Each row of a before or after table is a point. The points were changed in one or more steps. Then noise was added and the rows were shuffled. The steps act on columns, c1 being the first. Write out the steps. A step turns or swaps two columns, mirrors them in a line or flattens them onto one, adds a multiple of one to another, or multiplies or shifts one. Angles are multiples of 10 degrees, from the lower column toward the higher: turns from -170 to 170, lines from 10 to 170 but not 90. Use the fewest steps. Two steps may share a column if one is a turn and the other turns, adds or multiplies; they go together, in the order done. Otherwise the lowest column goes first.

Before (10 x 2):
[[-0.24 -0.33]
 [-0.20  0.01]
 [-0.26  0.20]
 [-0.43 -0.36]
 [ 0.35  0.56]
 [ 0.23  0.09]
 [ 0.06  0.12]
 [ 0.28  0.23]
 [ 0.34  0.32]
 [ 0.27  0.48]]
After:
[[ 0.23  0.29]
 [ 0.09  0.23]
 [-0.34 -0.25]
 [-0.36 -0.43]
 [ 0.32  0.34]
 [ 0.21 -0.24]
 [ 0.03 -0.21]
 [ 0.12  0.06]
 [ 0.48  0.28]
 [ 0.56  0.36]]
Steps: swap c1 and c2

Before (13 x 8):
[[ 0.02  0.41  0.05  0.21 -0.39 -0.06  0.12  0.23]
 [-0.06  0.21  0.02  0.19 -0.13  0.04  0.18 -0.01]
 [-0.91  0.15 -0.13 -0.18 -0.06  0.10  0.39 -0.07]
 [ 0.04  0.29 -0.16 -0.48 -0.21  0.45  0.23  0.38]
 [-0.30  0.26 -0.30  0.21  0.16  0.03  0.17  0.12]
 [-0.28  0.23  0.02 -0.27  0.33  0.62 -1.21 -0.48]
 [-0.15 -0.57  0.10 -0.43 -0.14 -0.01  0.06 -0.28]
 [ 0.05  0.19  0.10  0.17 -0.17  0.14  0.39  0.34]
 [-0.03 -0.19 -0.01  0.15  0.22  0.30  0.36 -0.44]
 [-0.28  0.11  0.06  0.15 -0.27  0.00  0.34 -0.43]
 [-0.08  0.30 -0.22  0.03  0.87  0.23 -0.26 -0.25]
 [ 0.05  0.12 -0.63 -0.16  0.16  0.16  0.37 -0.08]
 [ 0.04  0.42 -0.11 -0.71  0.03  0.00  0.42 -0.07]]
After (13 x 8):
[[ 0.05 -0.53  0.07  0.06 -0.22 -0.01 -0.05  0.51]
 [-0.28  0.42  0.07 -0.05 -0.25 -0.01 -0.24 -0.36]
 [-0.13  0.28 -0.34  0.18 -0.03  0.33 -0.25  0.05]
 [ 0.13  0.21 -0.33  0.06 -0.24  0.53  1.27  0.57]
 [ 0.77  0.10 -0.16  0.05 -0.48  0.03 -0.37  0.12]
 [ 0.01  0.16  0.02 -0.02 -0.09  0.05 -0.19 -0.20]
 [ 0.26 -0.22 -0.14 -0.11  0.20  0.28 -0.29  0.26]
 [ 0.02  0.16 -0.02 -0.03  0.07  0.12 -0.46 -0.43]
 [ 0.11  0.37 -0.07  0.19  0.15 -0.13 -0.41  0.48]
 [ 0.15  0.09  0.04 -0.16 -0.38  0.03 -0.38  0.19]
 [ 0.48  0.23 -0.36 -0.09  0.47  0.09  0.54  0.19]
 [ 0.29  0.28 -0.23 -0.01 -0.02 -0.10 -0.08 -0.18]
 [ 0.10  0.17 -0.61  0.05  0.29 -0.12 -0.34  0.15]]
Steps: turn c5 and c7 by 160 degrees; turn c1 and c5 by 140 degrees; turn c3 and c6 by 30 degrees; turn c4 and c8 by -140 degrees; multiply c4 by 0.4
